Every row gives one point. Any point is a mix of the corners, with weights that add up to 1. It lies inside the corners' shape when no weight is negative. Is each point inside? If not, which corners have a negative weight?
In the rows, zero is written as 128.

Corners:
(1): [162  99]
(2): [148 137]
(3): [ 53 163]
Points:
[141 114] => inside
[175 121] => outside (3)
[137 108] => outside (2)
[140 113] => inside

Corners:
(1): [ 82 114 149 125 156 123 114 125 136]
(2): [207  75 125 102 138 185 111 119  86]
(3): [151 104 184 184  93 135 149 122 176]
(4): [182  85 198 165  84 155 152 212 147]
(5): [128 153 116 148 142  60 178 121 168]
(6): [107 175 117 195 172  92 156 105 136]
(7): [118 151 119 165 133  92  87 106 146]
(8): [172  45  78 149 120 180 136 169 102]
(9): [148 105 107 125  77 178 158 169  71]
(10): [106 161  72 118 167 143 105  82 159]
Points:
[177  85 118 133 123 187 130 135 113] => outside (1, 5, 7)
[130 142 124 164 142 107 152 126 139] => inside
[157 110 127 147 114 133 138 132 142] => outside (1, 6)
[131 121 111 137 140 146 134 122 139] => outside (7)
[144 112 143 156 115 133 145 148 126] => outside (10)
[149 117 120 140 133 130 140 132 138] => inside
[131 101 115 162 141 147 118 118  94] => outside (4, 5, 10)

Corners:
(1): [113 170  94 121 123 200 114 156 137 146 164 181 126  78 168 102 124 124
 135 130]
(2): [172 118 148 192 132 172  75 154 163  92 131 177 144 152 128 134 124 165
 171 149]
(3): [180 107 129 168 117 144 138 129 157 128 160 100 159 111 109 196 125 119
  90 122]
(4): [191 139 131 158 177  87 105 101 115 129 162  23 205 117 126 161 100  85
 143 104]
(5): [138  98 119 126 109 109 112  99 113 108 136  82 117 102 136 172 124  85
 127 176]
(6): [133 145 118 119 205 176 121 129 113 114 131 160 121 103 177  97 119 157
  77 150]
(7): [149 108 116 132 110 108 150 145 195  97 167 148 191 160 151 117 151  97
 177 107]
(8): [166 152 129 111 109 120  81  95  94 105  98  97 179  95  66 213  86  85
 137 109]
(9): [144 216 178 121 117 125 136 123 180 134 142 144 163 135 151 191 103 119
 189 157]
(10): [111 173 129 112 111 137 125 185 169 145 122 145 163 128 153  92 145 127
  96 145]
(11): [176 128 132 127 103 110 116 149 136 118 116 114 173  72 156 169  65 123
 176 161]
(12): [123 138 133 173 139 109 117 151 148  96 121  50 133 132 103 175  81 129
 185 116]
(13): [ 98 162 140 195 106 131  95 131 134 113 129 130 178 154 193 123  83 121
 146 106]
(14): [ 89  88  93 108 104 149 111  94 168 215 131 222  96 111 126  54 117 128
  79 140]
(15): [123 154 126  82 148 157 112 175 105 220 103 166 118 155 139 152 139 143
  89  89]
(16): [159 124 133 156 179 116 120 165 106 131 145 110 195 133  85 179 103  80
 129 154]
(17): [146 138 145 121  96 163 176 151 142 157 131 141 123 145 157  64 101 117
 122 118]
(18): [130 144  53 160  87 153 128 102 124 164  48 182 110 128 171  81 111 150
 124 144]
(19): [ 95 114 100  98 117 219 134 159 159 190 114 159 155 160 138 144 143 162
 131 162]
(20): [161  81 153 164 171 104 100 128 122 143  94 120 173  51 117 155 121  68
 151 115]
(21): [ 68 146 111 119  96 131 155 135  77 183 114 132 104 145 138  64 164 191
 106 116]
Points:
[132 130 120 137 124 146 121 133 141 142 121 139 141 123 143 127 120 131
 133 130] => outside (16)
[139 144 108 129 136 150 115 158 122 137 125 127 159 134 123 143 127 146
 126 132] => outside (5, 9, 13, 14, 17, 20)
[138 138 127 146 127 128 117 135 131 134 127 130 148 120 137 133 110 121
 136 128] => outside (19)
[130 140 125 147 127 142 124 145 144 134 125 146 143 132 135 123 120 127
 128 122] => outside (4, 5, 11, 19)
